Every row gives one point. Two turns around zero, p and q, are shown by what they do to some points. Write where each new point lands after one turn and then the other. Backwards means that the second turn is done in reverse. Each puzzle has new turns, and all numbers are rounded.

Turn p:
[-1 -9] -> [ 6 -7]
[-11 -32] -> [ 16 -30]
[22 -1] -> [16 16]
[-10  42] -> [-38  21]
Turn q:
[  1 -23] -> [  6 -22]
[28  7] -> [26 14]
[-37 -11] -> [-33 -20]
[ 7 26] -> [ 1 27]
Where do these land?
q, then p: [-24  17] -> [-26 -13]
p, then q: [ 1 16] -> [-14   9]
q, then p backwards: [ 23 -33] -> [  1 -40]

Turn p:
[-28 -12 -36 -21] -> [-45 -16 -19   6]
[ 24 -44   7 -10] -> [ 26 -34 -16  24]
[-2 34 -4 26] -> [-3 41 10 -9]
[-6 -6 17 13] -> [ 7 -1 20  9]
[12 28 15 -8] -> [ 14  10   4 -30]
Turn q:
[ 9 53 -5 -9] -> [-33  41  11 -13]
[ 19   1 -14  13] -> [  8  18 -12  14]
[-21 -14  -3   6] -> [ -4 -23   1  11]
[ 7 38 36 11] -> [ -2  28  45 -10]
[  6  -8 -17  25] -> [ 7  5 -9 29]
[ -5 -20   3 -14] -> [  8 -19  -9 -11]
[-14 -49  -1 -32] -> [ 15 -47 -27 -21]
Where do these land?
p, then q: [ 38  -4  39 -35] -> [ 40   9 -42 -27]
q, then p: [ -7 -24 -17   9] -> [  0   8 -11  29]
p, then q: [ 7 12 32 -9] -> [ 19   5  -3 -30]
p, then q: [-26   2  -7  24] -> [-12  -4  33   8]
p, then q backwards: [-23  -9 -46  -5] -> [-21  18 -44  -4]
q, then p: [  1  14 -17  31] -> [-1 32 20  7]
p, then q: [ 10  10  15 -15] -> [  8   2 -13 -20]

Turn p:
[-15  14 -23 -12  -4  -9   0  -3] -> [-23   0 -17   9  -6  -7  -9 -11]
[ 12 -32   2  -3  -6   9   6 -19] -> [ 10  -7  27 -10 -11   3  14 -20]
[ -5  51 -37 -24 -11  -2 -16 -15] -> [-34  26 -20  17  -3 -17 -45 -20]
[  0  11  12 -22 -18 -29 -53 -10] -> [-33   9   1 -49  18 -10 -30   2]
[16  6  3 24  4 23 -4  7] -> [ 29   3   8   9  -3  10 -16  12]
[-22 -33  21 -37  11  17 -16 -25] -> [-25   6  23 -23  12  40  22 -28]
[ 20 -26  -8  30  30   9 -13  12] -> [ 47 -24  -8 -10   2  19  -6  -5]
[ 10  28  10  19  22 -26  23   0] -> [ 14  -6 -12  24  33 -29   3  14]
[-16  20  -1  37  -1 -11  27   5] -> [  1 -23  -5  36   3 -15   0  28]
[  1 -38  20 -12 -27  21  45  48] -> [ 15  17   4  -3 -46   8  63  28]
Turn q:
[ 51   2  -3  24 -30  43  -7 -22] -> [  8  43 -18  21 -19  54  15 -19]
[ 46   0   2  26 -23  24  15  11] -> [ 17  22 -13  14   4  44  33   3]
[-14 -11  10 -44  16 -26  -5  12] -> [ 11  -7  27 -31   2 -34 -15  14]
[  2  -3 -19  20 -35  18 -29  -3] -> [ -9  24 -40  13 -21  12  -7  10]
[-19 -18 -11 -14  27  -8  44  23] -> [-10 -27  10 -36  31 -18  27  -1]
[-16  -4  -4  -2 -21 -18  43   0] -> [ -3 -19   0  -2  -9 -23  44   0]
[-22  32 -13 -22  23 -15 -18   1] -> [-14   5  14  10  20 -38 -30  -1]
[-25  11   8  15   0 -13 -39  11] -> [ -6 -13 -12  19  -3  -9 -37  26]
[-31  18  25  -8   6 -11 -13   4] -> [-13 -18  23  13  -6 -16 -21  19]
[ 16  -7   6  11   4  38 -17 -26] -> [-10  16  -3   1 -14  40 -16 -22]
[ 12 -20   0  -8  34 -33  27 -12] -> [ 30 -28  13 -22  16 -13   7 -30]
Where do these land?
q, then p: [-16 -16   0   5  14 -19  -6  38] -> [ 14   0 -35 -25  -3  11  18 -10]
p, then q: [ -3  10 -33  16 -10  -3   8   3] -> [ 11  -2 -35   5 -15  -3  -3   6]
p, then q: [ -4  12   0 -24  14 -41 -12  10] -> [ -9  -3  -3 -15  22 -40 -10 -18]
q, then p: [ 39  -2  30 -15  45  31  10 -33] -> [ 0 33 60  3 34 30 -6 -8]
q, then p: [  2 -36  -4  -4  -9  -6  26 -21] -> [-13  12  20   2 -18 -20  21 -27]
q, then p: [  5  21  37  25 -12   0 -12   4] -> [ 28 -10  12  -2 -18  16  -9  32]
p, then q: [-22  14 -11  -9  -5  33  34  -8] -> [-22 -20 -18  36  -9  20  16   2]
p, then q: [ 51   3   7 -22 -31   1 -22  -6] -> [ 23  23  39  25 -14 -29 -16   9]
p, then q: [-53  -7 -26  28  -7   5 -27  12] -> [-31   9 -41 -36 -20  13  -9  24]
